Rows are points. The last column is the point's height on a tilted bowl or saddle (a function of degree 2), plus a little noise. Count its main directions that bend up, bend down and stay straight.

Points (16 x 4):
5.3; 1.2; -1.4; 3.3
0.8; 1.6; 1.4; 0.3
-1.5; -0.7; -3.0; 1.1
1.1; -0.9; -9.7; 8.0
1.2; 2.6; -0.6; 0.8
-1.3; -0.1; -6.1; 3.0
2.6; 2.9; 0.4; 1.6
-1.6; -4.7; 3.5; 3.2
1.9; -0.9; -2.4; 1.2
-3.7; 0.8; -0.6; 1.4
-2.0; -0.9; -4.6; 2.3
1.8; -0.7; 2.9; 0.6
5.7; 0.2; -0.6; 3.6
-2.1; 1.6; 4.1; 1.9
3.3; 3.4; 3.0; 3.1
0.8; -2.7; -0.9; 1.3
Directions: 3 up, 0 down, 0 straight

Points, 23 rows:
2.1; 0.6; -3.7; 1.3; 0.8
-1.0; -2.3; -2.4; -0.2; 1.0
-2.2; 0.1; -1.7; -0.3; 1.1
-3.2; -0.2; -2.6; -1.3; 1.8
0.2; 1.9; 0.5; 2.1; 0.4
-0.9; -0.3; 2.8; 2.6; 1.4
-1.4; -4.0; 1.8; -2.8; 1.5
2.6; 1.7; 2.4; -2.5; 1.9
2.0; 0.6; 1.3; 2.6; 1.2
6.4; 2.0; 5.2; -1.6; 5.5
-1.6; -5.6; 2.1; -7.3; 4.1
0.7; -0.2; 2.6; 2.5; 1.4
-3.7; -0.8; -2.6; 3.3; 2.5
-5.8; -1.2; -3.1; -1.5; 3.7
0.5; -6.5; 6.0; 5.1; 6.5
-1.4; 1.5; -2.1; -0.1; 0.8
-1.7; -1.0; -2.3; 3.0; 1.4
-7.7; 4.0; -1.2; 4.3; 6.5
1.0; 3.2; 0.4; 4.4; 0.9
-1.7; 0.1; 1.4; -1.2; 1.0
-4.5; 0.7; -3.9; 1.0; 2.9
6.2; 0.4; -1.7; -1.6; 3.3
3.9; 1.8; -2.3; 0.1; 1.0
Directions: 3 up, 0 down, 1 straight

Points, 27 rows:
-1.6; 1.0; -1.4; -2.4; 1.7
4.1; 1.2; -3.6; -4.0; -2.0
-3.9; -0.9; -0.3; -1.4; 2.9
-3.5; -0.4; 0.7; 3.0; 0.1
-4.4; 4.9; 1.4; 3.3; -2.5
3.0; -5.4; -1.0; -1.9; -2.0
1.5; 0.1; 1.9; -8.1; -3.6
0.9; -0.7; 5.7; 4.1; 5.3
2.9; 0.8; 0.8; -1.7; -0.2
1.4; 1.9; -1.2; 3.4; 3.1
-2.6; 1.8; 1.6; 2.5; -0.6
-2.4; -3.2; 5.0; -2.9; 4.5
5.7; 0.1; -0.1; -0.1; 2.9
-2.3; -1.7; -0.3; -2.3; 1.5
1.1; 4.3; 4.7; 3.6; 1.3
0.5; -0.8; 3.1; 6.3; 3.7
3.9; -2.4; 1.2; -0.5; 1.7
0.9; -2.8; -2.6; -2.3; -1.0
-3.1; -3.8; 0.9; -5.1; 3.3
-0.4; 1.2; -1.0; -0.4; 0.9
-1.6; 1.4; -2.2; -1.9; 2.4
-6.2; -1.3; 6.6; -1.6; 6.4
0.1; -1.9; -6.1; 1.4; 4.4
4.2; -2.9; -0.9; -3.5; -3.5
-4.2; -0.6; 1.3; 4.7; -1.2
-2.0; 1.7; 0.3; -0.1; 0.8
2.5; -0.2; 1.4; 2.0; 2.9
Directions: 2 up, 1 down, 1 straight

Points, 47 rows:
1.6; 1.0; -5.9; -6.6; -5.5; -4.1; 4.6
-2.9; 4.9; -1.5; -0.7; 4.7; 5.8; 2.5
1.3; -0.9; 4.7; -0.8; -0.4; 1.4; 2.3
0.4; 1.9; -0.1; 0.8; -1.6; 1.3; 1.3
-2.5; 2.8; -1.2; -1.8; 3.0; -0.1; 1.6
2.6; -0.2; -1.8; 1.2; 1.1; 3.5; 1.9
6.2; 2.5; 4.1; -2.7; 2.7; -2.6; 3.8
-3.1; -2.4; -6.1; 4.6; -5.9; -1.8; 4.2
-3.0; -2.2; 3.0; 4.5; -1.7; 4.4; 4.2
-2.6; 1.3; -4.0; 6.6; 2.0; 3.7; 3.2
-0.4; -0.4; 4.0; -2.6; -0.6; -1.5; 2.2
-0.4; -0.7; 2.1; 0.9; -5.7; 0.0; 1.7
1.6; 3.6; 2.0; 2.4; -1.0; -5.1; 3.1
3.4; -3.3; -1.3; 1.6; -2.0; 1.0; 2.2
-2.7; -1.2; 1.8; 1.2; -0.1; 6.4; 3.8
1.6; -3.7; 0.4; 2.5; -0.8; -0.2; 2.4
-3.8; 1.6; -2.4; -2.1; 3.6; 0.8; 1.9
0.3; 2.0; -3.5; -1.8; -5.2; 0.2; 2.1
2.0; 6.7; -1.0; 2.5; 0.4; 1.4; 2.9
3.1; 1.6; 1.6; -2.3; -0.3; -3.4; 2.1
-3.6; 0.0; -0.1; 1.8; 0.9; 2.6; 2.2
-0.9; 0.3; 1.5; 0.1; 1.2; 7.1; 3.3
1.0; 0.7; -4.4; 2.8; 2.8; 2.5; 2.0
-5.1; 4.8; 1.1; -1.2; 0.8; -3.4; 3.6
-3.3; -1.4; 5.5; 0.0; -0.3; 3.4; 3.8
3.5; 0.7; -1.8; -2.2; -0.5; -4.2; 2.5
-2.0; 2.8; -1.2; 4.7; -0.8; 3.6; 2.6
2.5; 3.1; -8.5; 0.9; -4.0; 0.8; 3.8
4.0; 1.2; -3.7; 1.7; -4.3; -3.2; 2.2
-1.9; 2.6; -1.5; 5.8; 0.8; -1.2; 2.6
-2.3; -3.4; 1.8; -2.0; -4.7; 0.6; 3.1
-1.9; 3.4; -0.5; -1.5; 1.4; 5.9; 2.7
-1.2; -1.3; 0.4; 2.0; 2.5; 0.6; 1.8
3.1; -0.1; -2.0; 3.1; 2.1; 1.9; 2.0
0.4; 0.4; -1.9; -1.0; -1.8; -1.8; 1.5
0.5; 4.2; 0.2; 2.1; 4.5; -2.8; 2.6
-2.5; 7.1; 1.3; 0.8; -0.4; 4.0; 3.8
-1.8; -2.4; 0.8; 2.0; 0.3; -2.7; 2.7
-3.1; 5.5; -2.8; -0.1; -3.4; 3.7; 3.8
-0.5; -3.2; -3.9; 2.8; 4.5; 3.2; 3.0
4.7; 6.1; 2.2; 0.5; -1.3; 0.1; 3.2
0.0; 0.7; 1.1; 2.1; 3.5; 0.4; 1.6
-3.2; -4.9; 0.2; -4.4; -2.1; -4.1; 5.0
-1.4; -2.2; 2.6; 4.7; -2.0; 1.7; 3.0
-2.0; 2.9; 3.2; 0.3; 1.2; 3.2; 2.3
-0.9; -1.8; 1.1; -1.8; -0.3; -1.2; 2.0
3.6; 6.7; -0.5; 1.7; 4.6; 0.1; 3.3
Directions: 5 up, 0 down, 1 straight

Points:
0.6; -5.1; 1.8; 2.2; -1.2; 3.4; 2.0
-0.7; 3.7; 4.7; -1.1; -2.0; 2.1; 3.1
0.6; -0.1; 3.1; 0.7; 2.3; 0.8; -0.8
0.6; -3.3; 1.2; -2.0; -1.9; -0.3; -2.9
0.2; 0.3; -0.8; -2.3; -6.7; -3.1; 0.1
0.6; -0.6; -0.3; 1.9; 1.2; 4.8; 0.9
3.1; 0.3; -1.8; 1.7; -5.2; -3.8; 2.4
-0.7; -6.8; -2.1; -3.8; -1.0; 0.8; -3.0
2.2; 0.2; -1.6; 1.0; 4.2; 7.2; 5.6
-0.4; -5.2; 1.2; 4.9; -2.7; -5.1; 2.4
2.1; 2.4; -6.0; 2.8; -2.4; 4.9; 6.9
6.0; 2.1; 5.1; -2.9; -3.4; 1.7; 4.6
2.4; 4.7; 4.8; -3.0; -2.2; 3.4; 5.7
0.9; -2.7; -1.0; -1.0; 2.8; 1.3; -0.3
0.8; -1.3; -0.8; -3.1; 0.9; 3.4; -1.2
-0.4; 0.2; 2.1; -3.8; 4.6; 5.5; 2.4
-1.3; 0.1; -1.7; -5.2; 0.9; 5.3; 0.8
6.0; 0.1; 3.6; -3.7; -0.8; 2.3; 0.6
1.9; -0.9; -1.5; -0.1; -3.3; 3.4; 0.3
4.8; -0.4; -2.6; 1.6; 4.3; 2.0; 4.2
2.0; -6.9; -4.0; 1.9; -1.3; 0.4; 3.8
-2.1; -3.1; -0.4; -0.8; 0.7; 0.8; -1.4
-2.2; 2.6; 0.4; -5.6; -4.4; 6.7; 3.3
3.0; -2.9; -0.7; -0.2; 1.9; -5.0; 1.6
-1.1; -1.5; -1.4; -0.9; -0.1; 1.1; -1.6
-2.8; 1.4; 2.0; -5.3; -1.9; 2.0; -0.5
4.6; 1.8; -0.1; 5.1; -1.8; 0.4; 2.1
1.2; 1.9; -1.3; -3.2; -0.2; 1.5; -0.3
2.7; -1.0; -6.1; -0.4; -1.6; -0.5; 3.4
6.0; -3.4; 0.1; 5.4; 1.9; 1.0; 6.1
1.4; -1.1; -0.6; -0.4; -4.0; -2.0; -1.1
-1.1; 2.0; 2.7; -2.3; 3.2; 1.7; -0.2
-0.3; 3.4; 1.0; -3.3; 1.8; -4.5; 0.6
1.7; 1.0; 2.3; -2.8; 4.9; -3.9; 1.1
-2.5; -1.4; 3.2; -2.8; 0.4; -2.1; -1.3
1.8; -1.6; 0.0; -1.9; 1.7; -4.7; -0.2
-0.7; -4.3; -1.8; -1.5; 0.6; -4.4; 0.0
1.5; -2.8; -6.8; -0.2; 0.8; -2.8; 4.9
-2.4; 4.7; 1.1; -2.1; -2.9; 3.7; 3.6
Directions: 5 up, 1 down, 0 straight

Points (65 x 9):
2.7; -1.5; 0.5; -1.3; 2.2; -4.2; 1.0; -2.0; 3.0
-1.1; -3.9; 0.6; 2.8; -4.6; -6.9; 1.4; -5.1; 1.7
-0.9; 0.5; -1.7; 0.2; -3.6; -0.3; -0.2; 2.6; -1.3
-0.6; 3.0; 1.4; 1.4; -0.1; -6.4; -1.9; 2.5; -2.2
6.0; -0.6; -2.6; -5.4; -1.8; 2.0; -2.2; -4.4; 5.8
-4.8; 6.1; 0.8; -4.3; -1.4; -1.1; 1.2; -2.6; 1.1
3.7; -3.3; -1.8; -5.1; 3.2; -5.5; 2.6; 0.2; 0.0
-1.0; -0.4; -0.2; 3.6; -0.5; 1.8; 2.5; -2.2; -1.1
0.3; -2.9; 3.3; 2.7; 2.4; 0.5; 0.8; 0.1; 2.4
3.5; 0.1; 8.6; 0.3; 0.1; -1.9; -0.2; -2.1; 1.9
-5.8; -1.8; 0.5; 3.5; -2.8; -0.5; -2.6; 0.9; -3.6
-4.7; -0.3; 2.2; 1.4; 2.4; -4.5; -0.3; -3.4; 4.9
4.0; 5.0; -6.1; 2.6; -2.4; -0.6; 0.2; 0.8; 5.8
-3.1; 1.0; -4.8; 2.8; 2.8; 0.0; 0.8; -0.3; -1.2
2.0; 3.0; -13.7; 2.0; 2.4; 0.9; -1.7; -1.9; 4.4
-0.8; 1.8; 2.6; 1.3; -1.6; -1.5; -8.1; -1.6; 1.4
0.9; 0.3; -5.0; 1.6; -0.5; 2.7; 3.7; -1.6; -0.5
-0.9; -2.7; -0.9; -5.8; 3.3; 3.9; 4.0; 1.1; -2.3
-0.5; -1.3; 4.2; 4.6; 2.5; 6.3; 0.9; 1.1; 2.3
6.6; 0.9; 6.5; -0.2; -1.1; 4.4; -5.7; 3.8; 10.0
0.7; -2.3; 1.8; 6.1; -3.1; 4.2; -1.7; 2.4; 0.9
-1.6; 0.9; -4.7; 1.0; -4.0; -1.6; 3.6; 5.1; -0.7
-3.0; 0.4; -2.8; -1.4; 0.2; 0.2; 0.5; 3.4; -1.5
1.5; 2.5; 4.4; 2.8; 1.4; 1.7; 5.6; 0.0; -2.2
-0.1; -2.7; 0.6; -1.9; -2.5; 8.8; 1.3; 0.7; 1.4
1.9; -0.7; -0.5; 4.1; -6.4; 0.3; -3.7; -0.4; -2.9
3.9; -1.2; 0.3; 2.4; 0.0; 0.8; -2.1; 6.1; 3.5
3.0; -1.5; -1.4; -2.0; 3.3; -2.2; 1.3; -1.5; 2.0
-1.7; 3.3; 0.7; 0.2; -0.2; 1.9; -1.6; -3.8; 1.4
-5.7; 3.9; -3.9; -1.8; 6.3; 0.5; 0.1; 2.0; 0.3
-1.1; -1.9; -0.4; 4.9; -3.8; 2.5; -4.6; -1.4; -4.3
0.3; -1.1; -3.7; 2.3; 2.9; 1.5; 0.3; -3.4; 0.6
-3.1; 0.6; -1.5; -0.9; -0.2; 0.3; -2.7; -2.9; 1.5
-2.8; 0.3; 1.3; 0.0; 2.5; -0.1; 3.4; 4.0; -1.5
4.6; 2.7; -0.2; 0.4; 1.3; -4.8; 5.3; -3.8; 5.8
0.0; -5.7; 2.3; 4.3; -0.6; -1.2; -3.2; -4.6; 1.8
3.3; -0.3; -2.0; 2.9; -0.2; 4.9; -4.7; 0.0; 2.8
1.1; 2.1; -0.1; -0.8; 0.6; -4.2; -1.1; -2.1; 2.9
4.6; -3.4; 5.5; 1.2; -3.1; -5.0; 3.7; 4.6; 3.9
0.5; 1.8; 1.1; 2.5; -0.3; -7.5; -2.5; -1.5; 2.4
0.4; 0.2; -0.3; -1.9; 1.9; -1.6; -3.0; 2.4; -0.1
0.7; 0.2; -0.3; 1.5; 2.7; 4.5; -3.3; 3.2; 2.8
-3.4; 1.9; 0.7; -2.0; -4.6; -3.3; 1.7; 1.9; -2.3
-1.2; 2.4; 2.0; 1.2; -3.3; -1.3; 1.7; -0.9; -1.4
-0.6; -1.9; 0.9; -0.7; 0.4; -1.7; 0.5; -1.2; 0.7
0.7; 1.3; 0.3; 2.1; -0.1; 5.0; 3.3; -0.3; -1.9
1.3; -0.3; -2.1; 0.9; 2.3; 0.4; 1.5; 0.5; 0.2
-1.4; 3.6; 1.6; 0.7; -4.5; 0.0; -2.3; -6.1; -1.4
-2.0; -1.2; -1.0; 1.6; -3.7; 0.0; 3.2; -4.6; -0.9
-1.2; -2.5; -6.8; 0.0; -1.9; 2.7; -2.5; -2.6; -2.0
2.1; 0.8; 5.1; -5.8; 2.3; -0.4; 5.0; 2.7; -7.9
-0.2; 4.5; -5.8; 2.3; -3.6; 2.2; -4.4; 1.2; -0.6
-2.9; -1.9; 3.7; -3.3; -0.4; 0.0; 0.2; 7.1; -0.7
-2.2; -1.8; 5.5; -2.5; 0.6; -0.3; 0.8; 2.3; 0.3
3.6; -3.5; -2.4; 4.9; -3.8; -0.4; 2.3; 1.5; 1.8
2.1; -0.7; 0.3; -1.9; 2.2; 0.0; -1.9; 3.2; 0.5
-3.1; -4.5; 1.6; -5.4; 1.8; 1.2; -4.2; -3.9; 5.7
2.0; -4.0; -2.2; -1.2; -0.8; -4.4; 3.1; 2.0; 0.6
-0.7; 1.1; -1.3; 2.5; -3.2; -3.7; -1.7; 1.5; -2.9
1.7; -3.0; -1.1; -1.9; -2.1; -4.8; -2.9; 1.3; -1.5
-3.2; -0.3; 4.5; -0.3; -0.8; 0.3; 0.2; -1.5; 1.0
-2.6; 0.8; -4.5; 1.9; -2.5; 2.8; 1.5; 0.5; -1.8
0.8; 5.1; 0.8; 2.3; -5.7; 1.8; 0.4; 0.6; -1.3
-3.2; 2.0; 2.7; 2.4; 0.5; 1.3; -0.8; 1.3; 0.6
0.5; 0.9; -4.2; -2.5; -0.4; -2.5; 0.9; 0.2; 1.3
Directions: 4 up, 3 down, 1 straight

Points:
-2.1; 6.2; -3.6; -0.5; 0.0; 1.1; 1.0; 0.1; -1.4
-3.6; 1.2; -2.3; -0.9; 0.1; 3.4; -2.6; 0.2; -0.2
-3.0; 0.3; -2.2; -2.5; -2.2; -3.1; 8.6; -1.1; -2.8
-4.3; -1.5; 0.9; 2.2; -0.6; -4.2; -0.5; 2.8; 2.3
0.6; 0.7; -0.2; 1.2; 0.5; -1.9; 0.7; -1.2; 1.7
0.9; 1.8; 0.3; -1.2; -0.5; 5.6; -1.3; -6.2; 3.5
-0.7; -2.8; 0.3; -7.3; -1.4; -3.7; 2.3; -1.2; -0.1
2.9; -0.5; 0.9; 6.1; 1.8; 4.4; 0.3; -3.6; 4.1
0.4; -6.6; 0.6; -4.1; -1.9; -3.5; -1.1; -1.0; 1.4
0.2; 1.1; -1.8; -2.2; 2.0; 3.5; -1.4; 6.2; -3.3
-1.2; 3.7; 0.4; -4.9; 2.0; -2.2; -0.6; -2.8; 0.1
2.7; 2.9; 2.9; -1.2; 2.2; 0.8; -4.8; -1.9; -1.3
-1.7; 0.4; -1.9; -2.2; 1.9; 2.3; 1.3; -2.6; 0.8
-3.9; 5.8; 4.0; 0.4; 2.3; 3.4; -0.6; 0.0; 0.4
-4.3; 1.6; 1.6; 1.2; 0.5; -0.4; -2.0; 2.1; 0.2
-2.2; -3.3; -1.3; 5.3; -1.4; -4.3; -3.0; 6.6; 4.0
-2.0; 1.7; 1.4; -1.9; -6.7; 3.3; -0.4; -4.6; 7.3
-1.3; 3.3; 1.2; 0.6; 8.1; 3.3; 5.6; 3.5; -1.8
1.0; -1.7; 0.3; 0.7; -2.5; -0.7; -0.9; 0.8; 1.3
-1.4; -1.5; 3.9; 5.3; -1.6; 1.7; 0.9; -1.5; 1.7
2.8; 4.2; -1.9; -0.4; 5.0; -1.0; 4.2; -0.8; 4.0
-1.7; 1.0; -1.6; -1.4; 3.8; 3.6; 0.9; -1.7; 0.4
5.3; -4.3; 3.0; 2.7; -1.7; 5.9; 0.5; -1.8; 2.3
1.3; -3.1; 1.8; -0.2; 2.4; -0.9; -3.1; 0.2; 1.2
3.4; -3.9; -0.7; 3.5; -0.4; 0.6; 0.2; -0.3; 3.2
1.5; -2.9; -3.0; 4.6; -0.1; 5.5; 1.4; -0.9; 3.3
1.1; 2.5; -1.0; -4.8; 1.1; 3.6; -4.9; 2.0; -3.2
4.1; -0.9; 1.2; 7.5; -4.3; 2.7; 2.4; -0.8; 5.3
-2.4; 0.2; -0.8; -2.7; -1.4; -2.4; -0.6; 6.8; -2.9
0.2; -3.7; 0.7; -2.6; 2.6; 1.9; 3.5; -1.3; 1.6
-0.4; 1.5; 0.1; 0.1; -4.6; 3.0; 3.0; -2.0; 5.0
-7.3; -4.9; 0.0; 2.0; 2.6; -1.4; -1.6; 2.6; 5.0
-1.8; -1.4; -2.9; 1.0; -2.3; -0.3; -3.0; 3.4; 0.3
-3.2; -2.9; 1.6; 0.1; -0.8; 5.4; -3.9; 1.8; 2.6
3.1; -0.8; 0.6; -3.3; 0.8; 0.3; -2.0; 1.6; -0.9
-2.5; -0.9; 0.3; 2.4; 8.1; 3.5; 0.4; 2.7; -1.7
2.3; -0.2; 1.4; -6.3; -4.0; -1.9; -1.8; 1.2; -2.4
-1.3; -2.5; 4.1; 2.7; -2.3; 0.7; 2.0; 3.6; -0.2
-0.8; 0.4; -0.9; 1.1; 1.0; -1.6; 0.7; -2.6; 1.0
0.6; 2.8; 2.8; -0.8; -0.2; -3.1; 6.3; -2.6; 1.2
1.6; -1.6; -1.0; 3.0; -3.0; 1.6; 0.5; -0.4; 2.3
-2.8; 4.4; -3.0; 3.0; -3.8; -2.7; 2.1; -0.6; -1.2
0.4; -1.6; 2.8; 4.3; 1.9; 0.9; 2.3; 3.3; 1.1
2.9; 7.9; 1.5; -1.6; -1.0; 5.1; 2.7; 2.0; 9.5
3.7; -5.5; 2.0; 6.3; -2.0; -2.7; 2.8; 4.0; 2.4
-1.7; -3.6; 0.2; 0.8; 0.3; 0.7; -3.2; -2.4; 1.9
-3.9; -0.4; 1.6; 2.5; 3.0; -4.0; 4.9; 0.4; -1.5
-3.7; -3.6; 6.2; -1.2; -5.0; 1.0; 3.0; -1.2; 2.2
2.1; -1.2; 4.2; -1.3; 2.7; -0.3; -5.0; 6.1; -4.9
-0.2; 0.4; 2.8; 4.9; -0.6; -5.0; -2.9; 5.7; 0.5
-5.0; 2.9; 1.4; 2.2; 4.2; -0.9; 2.7; -3.1; -2.8
-0.2; 1.0; 2.9; -6.6; 4.4; 2.6; 1.7; -2.5; 1.3
1.0; -1.7; 0.0; -0.4; 6.3; -1.8; 0.3; 1.7; 2.3
1.4; 9.5; 1.2; -2.0; -0.6; -1.0; -5.2; -2.0; -0.7
-1.2; -3.6; -0.2; -0.6; 0.9; 1.6; 0.2; -1.2; 1.8
3.1; -0.9; 0.6; -4.8; -3.9; -1.7; -1.0; 0.6; -1.8
2.5; 4.3; 1.3; -3.0; -0.1; -7.4; 3.1; -4.3; 1.4
-0.9; 1.1; 1.1; 2.8; 1.5; 0.2; -1.5; 2.9; 0.0
3.3; 2.3; -0.4; 0.4; -1.7; 3.0; 5.5; 1.3; 6.1
1.8; 0.8; 2.2; 5.4; 1.6; -2.1; 0.2; 3.2; 1.7
Directions: 2 up, 4 down, 2 straight
